Each row of a before or after table is a point. The points were changed in one or more steps. Then noise was added and the rows were shuffled. The steps act on columns, c1 being the first. Name the steps. A step turns or swaps two columns, mirrors them in a line or flattens them onto one, adds a multiple of one to another, or multiplies or shifts one. Angles are multiples of 10 degrees, from the lower column toward the higher: turns from -170 to 170, lines from 10 to 170 but not 90. Use the fewest steps. Two steps may share a column if one is a turn and the other turns, adds or multiplies; they go together, in the order done. Otherwise the lowest column goes first.

Before:
0.02; -0.22; -0.26
0.16; 0.14; 0.06
0.39; -0.18; -0.32
-0.02; 0.65; -0.15
0.25; -0.22; -0.19
0.63; 0.16; -0.26
-0.01; -0.14; 0.12
0.00; -0.08; 0.74
After:
-0.31; 0.36; -0.51
-0.48; -0.38; 0.43
-0.08; 0.38; -0.03
0.14; 0.30; 0.03
-0.10; 0.50; -0.17
-0.16; -0.05; -0.13
-0.08; 0.02; 0.16
0.11; -0.34; -0.57
Steps: turn c1 and c3 by 140 degrees; turn c2 and c3 by -130 degrees

Before:
0.16; -0.33; 0.34; 0.21; 0.29; 0.16
0.56; -0.11; -0.10; 0.12; 0.09; 0.68
-0.43; 0.57; 0.17; -0.11; 0.13; 0.23
-0.34; -0.29; -0.21; 0.20; 0.09; -0.21
-0.12; 0.17; -0.50; 0.54; -0.24; -0.26
-0.16; -0.22; 0.04; -0.21; -0.17; -0.22
0.17; -0.07; 0.28; -0.19; -0.52; 0.58
-0.21; -0.03; -0.43; 0.43; -0.27; 0.17
-0.05; 0.29; -0.09; 0.47; 0.15; 0.23
After, 9 rows:
-0.22; -0.09; 0.14; 0.47; 0.22; -0.40
-0.20; 0.21; -0.31; 0.59; 0.19; -0.55
0.15; 0.29; 0.31; 0.45; 0.07; -0.09
-0.54; -0.07; 0.58; -0.16; -0.11; 0.29
0.11; -0.36; -0.26; 0.20; 0.26; -0.19
-0.15; -0.23; -0.19; -0.17; 0.20; 0.02
0.20; 0.58; 0.14; -0.08; 0.39; 0.19
0.02; -0.14; 0.71; 0.10; -0.61; -0.06
0.24; -0.35; 0.08; 0.22; -0.19; 0.36
Steps: turn c1 and c5 by -100 degrees; swap c3 and c6

Before:
-0.67; 0.09; -0.08; 0.30; -0.73; -0.47; -0.17; 0.23
-0.11; 0.03; -0.29; -0.18; -0.64; 0.10; 0.10; 0.21
-0.39; 0.47; 0.09; 0.44; -0.47; -0.13; 0.11; 0.51
0.04; -0.18; -0.30; 0.01; -0.18; 0.39; 0.02; -0.41
-0.26; -0.11; 0.29; 0.09; -0.37; 0.12; 0.07; 0.30
-0.52; 0.29; -0.19; -0.23; -0.40; -0.20; -0.50; 0.21
0.19; -0.28; -0.26; -0.17; 0.09; -0.07; 0.15; -0.18
-0.24; -0.27; -0.37; -0.34; 0.19; 0.41; 0.41; -0.12
-0.17; 0.05; -0.02; -0.37; -0.13; 0.02; 0.27; -0.35
After:
0.41; 0.29; 0.70; -0.20; -0.17; 0.74; 0.14; 0.27
0.42; -0.24; -0.25; 0.36; -0.35; -0.32; -0.25; -0.13
-0.05; -0.06; -0.14; 0.32; -0.20; -0.17; 0.17; -0.20
0.08; -0.31; 0.37; -0.20; -0.27; 0.73; -0.21; 0.19
0.23; 0.12; 0.42; 0.08; 0.22; 0.05; -0.14; 0.31
0.00; 0.09; 0.13; 0.18; -0.32; -0.26; -0.32; -0.41
0.15; -0.14; 0.55; 0.04; -0.39; -0.05; -0.09; 0.23
0.30; -0.35; 0.09; 0.07; -0.01; -0.12; 0.01; -0.37
0.38; 0.31; 0.47; -0.58; -0.03; 0.19; 0.03; 0.50
Steps: turn c1 and c7 by -140 degrees; turn c6 and c7 by -120 degrees; turn c2 and c4 by -110 degrees; turn c3 and c5 by 80 degrees
